Rows are points. To make a cloud, some directions were put in groups of two or more. Within a group, all points are equally far from the middle, so they leave a hole (a ring in 2 directions, a hollow ball in 3). The other directions are filled evenly. Then the cloud was stretched, turned, moved and blurred a little. Count the holes, and give their numbers of directions, smallest first.

Cloud, 19 rows:
0.012 0.076 -0.066

-0.165 0.221 -0.327

-0.007 -0.402 0.111

-0.096 -0.065 -0.196

-0.354 0.025 -0.332

0.095 -0.145 -0.164

0.255 -0.025 0.388

0.181 0.111 0.014

-0.097 0.180 -0.021

0.004 0.269 -0.028

0.049 -0.272 0.196

-0.273 0.175 0.032

-0.150 0.081 -0.327

0.044 -0.061 0.250

-0.182 0.274 -0.003

-0.037 -0.009 0.112

-0.103 0.091 0.189

0.189 -0.136 -0.263

0.193 0.008 0.242
Holes: 0

Cloud (19 x 3):
-0.011 0.075 0.213

0.049 -0.094 -0.252

-0.018 -0.162 0.123

-0.077 0.112 0.072

-0.005 -0.286 0.208

0.102 0.090 -0.109

-0.240 -0.098 -0.194

-0.097 -0.019 0.117

-0.104 0.207 -0.183

-0.333 -0.005 0.167

0.021 0.098 0.281

0.404 0.008 -0.109

0.063 0.453 0.025

-0.151 0.024 -0.168

0.140 -0.405 -0.054

0.295 -0.184 -0.228

0.100 -0.396 0.166

-0.170 -0.076 0.171

0.146 -0.076 -0.197
Holes: 0

Cloud (28 x 4):
0.399 -0.073 -0.040 -0.149

-0.129 -0.167 0.202 0.236

-0.123 -0.114 0.181 -0.172

0.101 -0.087 0.163 -0.295

-0.001 -0.205 -0.271 -0.138

0.072 -0.317 0.034 -0.224

0.034 -0.151 -0.317 -0.131

-0.053 -0.264 0.102 0.213

0.396 0.008 -0.153 -0.190

0.095 0.125 0.266 -0.031

-0.128 -0.173 0.190 0.241

-0.011 -0.319 0.013 0.132

0.126 -0.332 0.089 -0.023

0.096 -0.339 0.082 0.012

0.160 0.253 0.116 -0.024

0.284 0.017 -0.332 -0.121

0.204 0.139 0.195 0.175

-0.196 0.087 -0.068 0.141

-0.015 -0.170 -0.273 -0.165

-0.086 -0.036 0.308 0.004

0.052 -0.360 0.003 -0.048

0.325 0.083 0.009 0.183

0.091 0.102 0.253 -0.105

0.025 0.003 0.329 0.114

0.188 -0.035 -0.306 0.123

0.248 0.174 -0.153 -0.247

-0.063 -0.053 0.258 -0.138

0.121 -0.147 0.130 -0.312
Holes: 2 (2, 2)

Cloud, 27 rows:
0.018 0.309 0.182 0.087

-0.362 0.163 0.155 -0.144

-0.013 -0.044 0.024 -0.330

0.052 0.009 0.214 -0.130

0.071 -0.302 -0.041 0.050

0.111 0.372 -0.044 0.140

-0.180 -0.090 0.060 0.289

0.102 -0.049 0.107 -0.192

0.157 -0.151 -0.260 0.338

0.045 0.396 -0.171 -0.130

0.198 -0.278 -0.179 0.202

0.114 0.129 0.188 -0.127

0.115 -0.068 0.157 -0.128

-0.410 0.132 -0.081 0.026

0.013 0.384 0.109 -0.019

-0.324 0.037 -0.062 0.129

-0.214 -0.022 -0.030 0.277

-0.223 -0.045 0.100 -0.331

-0.193 -0.167 0.084 0.109

0.149 -0.265 -0.002 -0.013

-0.224 0.167 0.218 -0.048

0.306 -0.167 -0.129 0.071

-0.020 0.030 -0.200 0.395

-0.203 0.198 0.226 -0.087

0.248 -0.182 -0.148 0.036

-0.056 -0.118 0.063 -0.252

-0.336 0.011 0.076 0.034
Holes: 1 (3)
